Each wall is flat, endless, passes through zero and stands at right angles to its row. A trip goes straight from one point to another. List the walls that it crosses, first one first.
In the rows, zero is written as 128.

Walls:
(1): [202 122]
(2): [207 119]
(3): [124 184]
(4): [156  52]
(5): [110 130]
(6): [ 93 174]
Trips:
[125 132] to [114  91] -> 3, 4, 6
[126 150] to [ 85 119] -> 3
[135 141] to [124  58] -> 6, 4, 3
[94 79] to [122 143] -> 6, 4, 3

Walls:
(1): [121 101 160 118 146  30  74 104 139]
(2): [ 99 156 120 160 177  96 125 104 167]
(3): [160 125 143 175 136 105  70  95 134]
(4): [116 116 196 124 155 145  33 153 162]
(5): [181 160  88 159 111  67 128 138 125]
(6): [112 154 113 121 138 111  92 111 171]
Trips:
[155 115  58 117 127 109 107 187  90] to [163 164 112 117 145 106 158 126  35] -> none
[ 97 110 151  96  99 166 179 146 121] to [ 44 175 144 151 151 150 162 105 123] -> 2, 6

Walls:
(1): [117  96 164 118 157  88 130 101 129 169 104  90 162 153 134 126 181 103
 143 137 112 150 110  57]
(2): [159 173 160 117 155 103 138 132 205 151 121 102 168 119  60 127 117 105
  82 132 189 112 149  75]
(3): [162 140  79 169 118 188 132 222 184  97  93 136 181 139 101 100 148 138
 125 161 175 169 198 202]
(4): [126  62 102 175  52 129  98 165 120 106 135 102 203 108 130 200 154  88
 172 183  88 104 125 148]
(5): [ 77 120 101 105 173 189 133 190 133 127 146 141 172 144  61 157 143  95
  85  89 153 225 176 165]
(6): [167  62 140 135 136 163  59  73 136 169 173 185 107 164  90 101 102  91
 112 144 164 159 201  64]
(7): [ 98 146 191  93  79 125 148 134 144 144 126 159 163 160  80 176 147 146
 127 141 193  70 202 160]
Trips:
[ 88  67  67 144 145 142 118 204 140 177 112 160 207 142 139 133  78 113
 113 120 155 140 142  93] to [ 91 149 162 107 138 100  88 147 127  99 185 109 104  63 167 170  90  76
 175 146  88 118  86 167] -> 2, 1, 6, 3, 5
[ 94 180 163 155  93  54 193  85 146 131 143  43 183 159  99 165 178 126
 136 137 108 170  79  87] to [167 103 132 128 171  78 137  99 128 110 239 167 143 127 149 157 131 116
  76 128 115 187 128 163] -> 7, 5, 6, 4, 2, 1
[ 54 129 106  84 111 151  67 147  98  75 108  93  71  70 179 143 127 156
  59 155  34 181 119 114] to [109 136  96 116 133 117 110 178 148 124 151 116 173 101 114 108 157 163
 145 116 150 137 227 146] -> 3, 7, 2, 6

Walls:
(1): [130  74 127 161 124 190 144 160  98  80  89 123 115 124 144 158 150 142
  91 195 168 110 105  79 121 129  79  92 101  97  92 150  78  94 147 149
 159  95 108 118 148 165 167 177 142 150  69 119]
(2): [109 158  98  83 130 114  80  75 102 108 156  90  92 218 118 135 128 171
 150 143 115 138 208  83 150 141 123 160 116  89 159 109  87 145 107 164
  88 105  70  78 118 170 162 126 108 119  57  83]
(3): [ 79 145 150 115 163 150  90 157 107 138 145  96  90 140  99 134 172 136
 181  85 189 137  99  64 173 121 178 117 109  69  98  74 102 108 134 140
 162 127 122  68 230 162  93 134 102  80 194 151]
(4): [123  83 208 132 160 161 120 117 209 131 141 150 135 173  80  94 133 143
 178 140  87 154 135 190 121 159 125 160 145 117 206  54 156 146 123 134
 166 178 136  81 169 197  96 178  51  79  94  93]
(5): [ 95  90 181 133 105 123 131  95 174 115 158 139 190 183 151 129  58 107
 112  80 164 145 135 125 109  89 147 177 130 171 111 156 138 118 136 138
 177 105 127  68 173  72 129  62 137 139 133 123]
Trips:
[126 127 153 117 115 134 144 169 173  66 104 137 141 127 122 206  79  71
 152 103  98 102 106 204 126 123 132  66 186 144  84 113 109 187  76  82
 155 114 155 141  79  69  96 144 135 107 111  88] to [110 216 187 159 134 106  56  85 113 135  66 118 154 149 121 186 136 192
 142  85 132 154 141 134 139 175 129  80 124 178 134 102 104 118 167 129
 145 130  89 104 107 123 149 119  67 115 134 132] -> 2, 3
[147 157 137  99 130 171 131  77 130 103  51 175 117  88 176 155 124  99
 127 132 131 120  81 113 146 142 152 115 142 189 135 108  82 115  89 153
 121 157 116 129 120 145  97 138 114 115 131 134] to [ 95 119 156 137 163  95 135 100 154 113 152 106  65 139 148 143 166 192
 123  71  95 150  77 117 158  69 106 183 219 146 176  79 124 179 174  78
  89 165 100 109 150  52 151  95 113 121  82 166] -> 4, 3, 1, 5, 2
[113 115 116  71 160 161 142  81 146 171 133 132 175 147  80 154 163  98
 130 123 113 105 179 118 111 149 120 102 104 220 183 167  97 136 162 121
  83 103 127  94 128 106 127 112 144 183 100 137] to [101 114 106 182 156 106  76 111 126 168 123  98 142 167 180 126 137 148
  67  95 148 120 102 105 177  92 155 181  86 110 114 186  94 159 118 139
 156 153 111 148 123 168 162 120 105  65 113 155] -> 1, 3
[ 78 121 121 108 145 131 138 100 126  78 147 166 155 152 135 145 137  72
 162 158 144  93 124 138 157 114 140 143  76 191 173 105 157 152  94 146
 103 147  95 130 120 131 147 133 149 138 186 120] to [139 122 161  95 104 192 114  93 158 128 114 116 153 115 191 136 115  48
 196 124 143 153 154  46 102 101 148 148 161 120 154 152 118 125 132 111
  85 188 172 102  91 157 108 152 187 126 101 126] -> none
[249 148  72 111 116 153 159 184 140 129  94  48 149 181 142  67 104 120
 148 182 161 109 112  91 131 111  64  64 201 137 175 146 111 128 175  69
  90 134 195 152  82 117 110 181 175 129 106 171] to [119 147 104  97 124 165 126 183  91 105 110 106 100  93  63 155 129 134
 105 126  93 121 148 100 136 104 114 173 167 124 117  85 158 138 167 108
 112 137 124  92 103 106 113 201 131 175 175 125] -> 3
[121 166 133 148 155 142 203 105 133 152 127  78 123  48 156  91 159  88
  50 171 167 195  94  99 125 131 142 151 144 100 166  81  91 109 186 128
 129 193 172 115 125  99 130 115 104 186 204 153] to [190 103  71 231  97 192 135 129 195 159 161  18  92  90 166 169 124 159
 154 154 131 153 133 119 179 146 146  89 128 134 169 121 129 132 177 127
 131 139 127 130 229 171 138  93 129 155 138 176] -> 1, 4
[122 156 181 160 186 178 129 127  63 126 204 173 109 219 162 132  72 132
  96 129  85  93 151 132  91 117 111 228 135 172 135  99 154 130 165 152
 132 135 153  33 153 151  73  74 126  77 113 114] to [165 113 130 132 155 189 132 136 137 166  89 144 129  82 100 116 183 101
  79 181 125 142 130  95 110 140 127 135 116  67 139 171  93 180 177 120
 152 196  88 110 168 141 108 176 186  93  78  91] -> 1, 5, 2

Walls:
(1): [108 111 195 104 174  78 106 111 105  70 135 152 105 100 121  90 156 108
  94 179 171 159 168 133 234 137 133  89 164 115 104  48 130  88  23  42
 157  74 159 163 134 153 112 231 124  84 102 136]
(2): [132 118 153  80 146 104 129  52 113 115 127  73  55 105 117 152 234  93
 129  88  87 177 152  78 117  40 130 132 130 137  93 141 172 150  82 155
  85 129  82 130  96  75 111 131 130 189 164  94]
(3): [160 135 132  79  61 123 137 149 174 111 159 169 150 145 115 120 146  99
 169 121 129 116 196 116  82  87 135  70 152 171 145 149 193 134 148 168
 123 114 142 109 108 114 131 146  94 119 123 118]
(4): [149 155  88 197 120 105 148 178 130 187 111 109 132  52  80 139 106 124
 171 124 138 122 116  88 151 148  53 193 115 110 138 168 105 136 130 120
  64 104 169 147 119 126 140  75 193 201  78 129]
(5): [170 107  99 121  98 114 174 171 115 154 134 173 112 128 175 103 125 152
 121 113 164 201 136 103 157 144 160 118 156 129 211  80 191  87 154 174
 128 107 214 138 104 173 144 149 100 114 116 156]
(6): [ 90 118 145 103 102 127 139 132 135 166 114 159 130 107 128 125  92 196
 153 153 133 113  82  47 111 162 108 200  77  99 126 119 171 169 154  80
 222  91 120 103 122 183 155 132 140 101 161  57]
(7): [150 157 115 105 116 103  96 145 157 104 188 124 185 112  94 154 167 196
 169 181  82 154 115 159  59 174  77 113 187  98 111 130 166 156 101 152
 141 148 168  86 142 126 163  92 116 101  97 103]
(8): [188 184  97 168 161 157 139 120 188 126  93  79 115 182  67 199 192 113
 131 138 111 165 115 173 136 135 103 120 125 158 109 120 164 178 104 100
 101 126 144  76 110 138 114 104 192 139 132 107]
(9): [ 87 148 160  71 123  93 135 123  74 124  91 170  67 102  78 132 179 138
 142 138 163 114 154 116 123 117 116  83 168 149 132 114  73  39 171  94
 171 141 108 113 164 165  98  88 109 137 121 148]
(10): [ 85 105 108 185 173 118 127 117 107 137 111  77 131 113 100 151 113 145
  86 135  94  98 120 169 148 166 173  80 161 162 119  99 133  94 149 205
 101 180 163 112 187 124 151  79 137  71 139 116]
(11): [135 128 147 102 120 107 115 157 119  81 178 183 178 109 166 139  87  89
 143 167 113 137 135 157 132 146  69 123  45 132 202 223  89  88 145  70
 112  59 109 114  54 116  56 179 137 131 141 103]
Trips:
[107  96 105 138 162  68 131 134 111 121 143 128  61 198  96 190 117 132
 148  99 125 148 113  73  99 124 186 121 132 149 116  87 171  82  83  85
 178 143  90  68 129  91  97 114 201  98 155 128] to [152 148 149 115 100  77  94 163 106  76  87 136 126 113 134 126  87 129
 141  86 168  30 127 133 179 111 165 121 128 125 157 102 139 132 149  82
  84  73 175 101 183 106 136 153 153  61 198 158] -> 5, 2, 3, 8, 11
[154 151 159  45 135 169 150 203 115  32 160 176 139  77 114  99  82 156
 164  97 158  93 113 109  71  97  73 108  87  72 132 200 133  74 117 124
 174  95  80 153  67 186  93 148 131 108 124 104] to [159 154  85 113 143 159 110  39  88 129  93  86 154 122 140 118 119 103
 119 101 108  92 114  87 111 138 103 162  74  86 156 177  95 145 176 131
 155  61 118 137  23 117 224 163 109  39  18 109] -> 1, 4, 9, 7, 3
[ 88 123 155 145 163 150 135 107 156 157 158 196 115  95 148  56  95 211
 101 118 145 102 133 134 131 216 114 133 123  88 153  77  70 143 142 130
 130 232 134 122 114 145 189 148  71 142 143  99] to [215 172 133 166 163 111 100 109  80 173 117 115  68 171 152 103  95 131
  67 137 103 132 174  95 106 122 167 140 172 103 181 154 138  89  90 147
  97  88 175 130 132 102 111 155 168 120 119 138] -> 9, 7, 6, 4, 2, 8

Walls:
(1): [193  84 129 192 155 134 166 161 160  91 118  87 151 106  65 132 124  74
 126  98  52 156  96 137  92 114 150 110 155 160 169  92  56 122 144 124
  96 170 170 135 131  92 189 122 158 162 124 199]
(2): [145 140  76 113 105 138  80 180 163  99 115 138 100 181  62 175 144 147
  61 136 157 132 137 132 142 109 113 169 135  86 174  91  82  93 181  83
  69 128 127 121 170 125 120 103 105 107 162 142]
(3): [131 122 149 131 131 145 124 126 187 137 133 232 138 121  88  95 142 167
 162 137 107 118 168 144 123  88 182  94 124  79 116 151 145 167 128 181
  86 200 128 143 144  96 121 144 180 157 117  93]
(4): [120 120 125  92 144 104 189 132 163  76  98 202  91 137 150 167 133  58
 118 149  94 105 121 163 138  70 114 122 161 139  63 133 121 193 163  97
 145 138 125 184 140 128 117 161  38  91 122  84]
(5): [130 120 109 172 133 116 135 148  83 116  61 186 172  76  86 130 162 176
  96 101 127  96 103 147  85 206 100  50 125  98 160 107 102 183  61 168
 133 156 122 102  98 145 111 173  88 100 121 145]
(6): [161 156 153 155  83 144 137 116  82 145 148 121 177 124  71 152  85  70
 125 102 163  87 104 166 136 164 103 122 169  74 167 118 124  74 140  72
 102 122 114 118  99 118 106  78 104  97  99 117]
(7): [146  83 162 102 219 131 158 135 194 121 122 123 130 128 121 141  98 158
 131  85  78 153  84 185 144 168 149 107 117  70 227 113 165 178 132  77
 156 146  71 124  97  61 140  81 137 164 108 119]
(8): [148  94 157 137 131 161 146   7 124  81 120 133 129 151 108  79 193 127
 167  87 146 163 158 109 150 101 181 134 110 122 148  92 107 144 113 119
  45 147  77 145 111  79 167 101 135 171 138 162]
Trips:
[128 113 156 128  78  83 145 160  95 118 150  95  95  98 110 114 154 180
 116 139 137 137 133 143 149 160 122 189 123 137 142 137 114 148 112 147
 161 134 102 107  85 111 172  94 116  87  76 100] to [138 114 132 159 117 132 143 169 168 192 147 131 176 132 167 140 120 154
  82 123 122 176  30 119 115 125 121 140 171  87  96 106 134  93 116 165
 107 137 113 195  85 157 162 186 179 178 145 102] -> 1, 6, 3
[124  97 133  61 150 102 119 182 152  74 166 116  99 145 132 181  98 212
 197 118 224 130 147 147 126 122 185 105 165  62  84  27 136 135 116 102
 126  83 148 187 180 112 124 107 195 120 131 140] to [149 159 138 129 119 120 131 142 124 132 122 110 168 163 163 143 114 111
 140 178 103 106 170 129  83  45 158 170 120 112  58 119 103  83  82  99
 138 148 133 103  88 151 154  70  90 148 132  98] -> 4, 7, 8, 6, 3, 2
[179 168 122  92 124 164 104 138 129 171 105 198 119 191  94 110 115 138
  73  94 126 100 118 154  79  96 121  60 130 133 117 144 102 111 117  95
 103 209 130 177 137 151  71 117 160 139 142 139] to [106 199 162 115 125 112  69 140  35 128 134  86 133 153 128 104 151 152
 108 132 144 143 122 126 157 134  94 135 129 109  96 114 220 154 100 123
  88 137 130 146 126 132 105  98 155 129 170 183] -> 1, 4, 8, 3, 5
[123  85 161 134 120 178 104  86 147 145 121  81 111 120 117  94 127 105
  86 132 165 152  83 108 120 141  84 116 132 144 112 181 108 173  45 158
 136 119 132 145 149 128 109 169 140  75  85 121] to [110  84 132 103 178 127 106 159 104 159 105 134 184  93  91 172 142  80
  67 188  71 127  72 203 150 158  82  83 100 172 137  61 156 135  54 174
 120 180 189 110 135 148 128 121 181 131 188 152] -> 1, 7
[133 108 106  84  66 226 198 116  83 110 175 121 210 127 116 116  92  42
 215 135  73 144 117 188 142 129  79 122 157  87 167 140 182 163 163 174
  69 128  76 146 128 136 127 133  45 111 122 142] to [ 71 118 164 186 196 145 190  96 108 120  91 204  89 151 136  63 176 156
 143 177 103 106  96  63  68 119 165  66 163 153 181 145 133 129 127 115
  95  92 138 131 164 153 120 140  50 119 105  68] -> 1, 6, 7

Walls:
(1): [111  79 133  97 126 188 169  79 181 162 160 104 129 118 109 105 139 185
 140 148 130 159 156 131  87 117 131 107 129 162  89 192  87 123 168 128
  48 167 174 168  83  93 111 115 135 127 137  86]
(2): [130 158 108 142  94  78  92 137 148  92 126 146 145  95 186 192 155 117
  80 218 168 132 117  95 130 155 146 194 152 102 109 150  90 145  77 176
 139  99 110 135  89 118 117 192 153 165 127  86]
(3): [159  96 100 214 163  90  70  99  93 128 152 148 136  71 199 101  96  85
  90  73 118  99  93 176 165  67 149 107 159 138 173 149 134 135 166 130
 147 137 111  90 124 128 162 100 133 114 128 114]
(4): [167 141 126 145  86 129 137  45 147 145 128 181 149 174 140 150 147  92
 108 127 146 188 103 177 195 135 139 184 108 101  81  85 155 166 111 171
 124 183 128 215 140 141  44 105 134  98 131  96]
(5): [ 99  80 117 137 145 112 163 164 115 215  63  71 143 119 133 161 151 124
 142 173 163 187  94  98 220 128 113 137 126 148 156 133 117 118 126 172
 106 221  69 157  62 169 128 113 186  95  62 105]
(6): [118 206 138 108 134 178 118  79 162 176 128 198 145 117 125 158 153 120
 100 148  88 101 168 144 101 101 175 141 191  31 129 121 168 134  82 175
 104 181  89  81 100 109  97  92 127  73  94 104]
(7): [ 73 133 239 126 189 138 121 127 158 136  98 174 124  90 152  87 158  97
 198 121 106 149  95 163 156 120  97  93  67 107 182 187 143 167 102 201
 125  45 131 102 121 182 116 111 124 151 166 143]
(8): [173 138 131 144 148  63 153 156  92 104 161  86 145  86 171 128 126 142
 115 108 113 101 121 162 150 123 141 123 157 249  89 128  99 111 129 123
 138  95 131 119  74  64 119  89  60 123 127 234]
Trips:
[188 220  87  97  94 138 155 165 169 148 145 102  74 133 113 171 100 127
 132  83  89 176 165 141 146  61  86 127 147 103  91 132 130  89  98 150
 129 147 150 111 141 107  88 128 160  93 177  89] to [179 130 134 154 119 121 145 131 127 126 102 146 103  32 116 100 124  52
 161 178 122 110 117 135 175 145 195 130 133 185  65 164  96 158 120 150
 122  83 156 198 163  44 135 214 239 109 140 182] -> 2, 8, 6, 3, 7
[113 122 140 110  95  92 132 118 139  98 149 157 166 133 117 137 160 156
  66  34 142 117 178 119 102 110 120 123  80 158  62 154 153 114 102  71
  79 110  93 162 107 135 166 126 110 177 133  73] to [186 129 161 175 193 108 103 114 132 157  84 162 147 163 111 143  64 121
 113  97 174 164 116 130 102 131 215  91 141  80 101 180  94 117  99  99
 128 127  62 158 160 115 122 101 105 120  62 143] -> 4, 2, 3, 6, 1, 8, 5
[ 99 130 112 128  46 156 127 167  77 197  93 169 122 173 152 120 114 158
 188  92 118  92 111 141 177 100 138 105 189 165 189 153  62 125 110 132
 118 111 140 158 172 106 102 116 120 161 127 128] to [102 116  97 168 186 140  97 148 107 102 116 106 142 162 132 136 111 119
 106 131  90 123  90 232 107 133 143 133 226 132 167 164 126 114 146  92
 126 107 157 110 148 135 155  74 124  33 196 131] -> 5, 6, 7
[123 137 117  80 136 111 148 129 115  83 159 176 121 168 132 116 188 121
 126 123 148  97 181  97 126  88 114 128  84 127  86 127 184 148  71  58
 196 101  56 160 228 159 115 113 172  52  87 153] to [132 132 201 116  81 137 171 160 133 116 155  97 130 137 124 134 142 115
  94 138 121 140 100  40  92 102 157 171 135 146 230 113  69 110  97 145
 148  93 143 100 118 135 182 122 110 149 147 145] -> 4, 6, 2, 7, 8
[149  79  69 167  73 157 102 130  33 126 156 144 178 137 147 112 149 110
 119 141 157 188 159 219 163  82 166 117 164 128  59 118 161 135  76 137
 117 168 141  68 134 129 163 146 134 146 188 124] to [200 106 185  99 143 168 127  78 151 130 133 149 103 112  96 155 160 130
 123  97 110 113 162 133 151 140 113 125 118  57  86 144  92 138 147 153
 206 141 107  96 109  83  55 187  94 134 201  23] -> 8, 1, 7, 3
[ 79 169 130  88  87  99 151 126 118 166 160 185 122 111  47  64 140 164
 161  36 126 148 140 101 160 146 177 134 111 146 171 185 125  54 135  93
 141 203  97 160 134 105  38 124 115 131  95  77] to [134 115 124  91 135 186 168 132 150 102 146 120 100 177 114 125 204 191
 109 167 154 149  83 133 123 114  84 177 172 141 109  99 136  92 134 135
 130  67 156 117 173 135 134  76 159 125 161 127] -> 5, 6
[ 88 120 117 143 144  65 141 118  82 160  91  38 139 164 149 117 167 137
 119 100  61 168 133 171 120 117 142  28  69 181 149 119 127 136  82 122
  96 139 141 137 134  72 165 109 123 129 126 127] to [107 152 137 158 129 172  87 156 121 104 125  85 149 131 128 128  60 194
 171  79 121  97 108  83 139 162 162 118 183 167 152 130  80 170 130  38
 115 154  57 161 122 105  80 104 142 186 164 138] -> 7, 5

Walls:
(1): [123 130 122 122 161 152 193 153 118  98 152 143 137  84 153  94 121  99
 138  95 105 149 149  91 174 111 113 132 105 127 132 116 117  91 141 107
 204 152 145 119  76 142  69  93 156 104 110  95]
(2): [129 106 126 127 144 166 133 136 128 164 134 120 124 115 146 105  74 148
 141 121 129 144  92 136 160 135 112 121 105 100 140 139 122 112  94 152
 140 129 142 150  92 148  80 107 180 124  99 107]
(3): [105 171 113 160  86  69 113 142  80 125 113 115 166 156  99 122 184 114
 146 118  58 107 120 120  69  90 203 103 137 143 147 102 110 122 188 150
 125 147 131 132 109 100 176  86 125 166 142  99]
(4): [143 122 102 134 133 103 143 114 153 146 131  87  66 149 122 134  57  98
 153 121  88  67 110 136 103 116  91  39 116 217  93 135 151 121 147  74
 147 145 107 122 149 136 166  78  72 126 157 125]
(5): [110 124  73 186 123 197 199  89 120 136 124 177 149 191  79 104 104 139
 120 162 151 153 129 125 135 129  96 151 174 122  97 129  99 162 203 120
 169 141 170 154 105 145 135  91 156 114 130 181]
(6): [188 176 128 105 109  81  55  96 141 153 111  47  90 220  81 106 193 151
  96 144 117 105  60 116 134 155 133 113 106 145  89  93 128  88 137 103
 208 134 121 177 159 107 156 109 199 120 131  78]
Trips:
[ 76 129 105 150  49 119 187 159 144 133 143 148 126 151  77 147 152 139
 117 149 143 115 148 144  82 100 172 114 112 116  94 138 141  98 144 118
  77  98 164 146  86  95  83 157 142 169 121  90] to [134  86 147 216 165 153 100 149 100 124 146 203 202 184 111 108 140 125
  88 116 125  97 114 160 124 147 144  80 157 140 187 142 199 104 118  36
 108 119  92 139  90 143  83 161 120  88  91 148] -> 2, 3, 1
[157  93 152 127 178 117 121 163 119 131 152  84 137 145 120 143 101  65
  82  90 115 114 145 118  75 149 180 140  80 124 110 171 117 146  80 104
 141 160 115 137 171 152 135  76 170 150 161 126] to [ 82 134  95 114  99 178 190 125 205  93 132 149 103 186 125 171 115 160
 141 129  83  96 121  78 159  68  69 134 117 101 154 139 176 138 132 120
 123 130 159 151 145 121 115  91 123 110 141 133] -> 3, 5, 6
[111 183  94  89 123 102 155 118 130 160  98 158 183 141 137 196 155 155
 149 164 207 152 115 206 153 125 122 104 127 175 135   7  99 110 127 116
 140 124 180 175 115 100 100  83 103 141 102 154] to [121 154 126 120 108  64 152 146 173 128 123 145 160  92 128 104 158 112
  60 130 160 184 100 121 119 207 143  71 179 123 139 140  75 172 130 114
 140 197  70  95  54  99 157  88 112  99 111 142] -> 1, 6
[117 126 153 147 112 120 141 128  73 139 142 133 142 108 146  86 113 158
 164 139  79 187 123 118 102 111 117 154 109  75  67 171 133 105 192 147
 103 104 117 163 105 132 112 139 166 118 122 138] to [151 153 107 128  89 121 146 129 166 146  85 133  69  93 165 140 140 117
  91 163 154 167  90  89 147 125 135 133 101 100 195 132 115  94 140 156
 141 171  94 121 146 126 145 154 101  64 127  98] -> 3, 5, 6
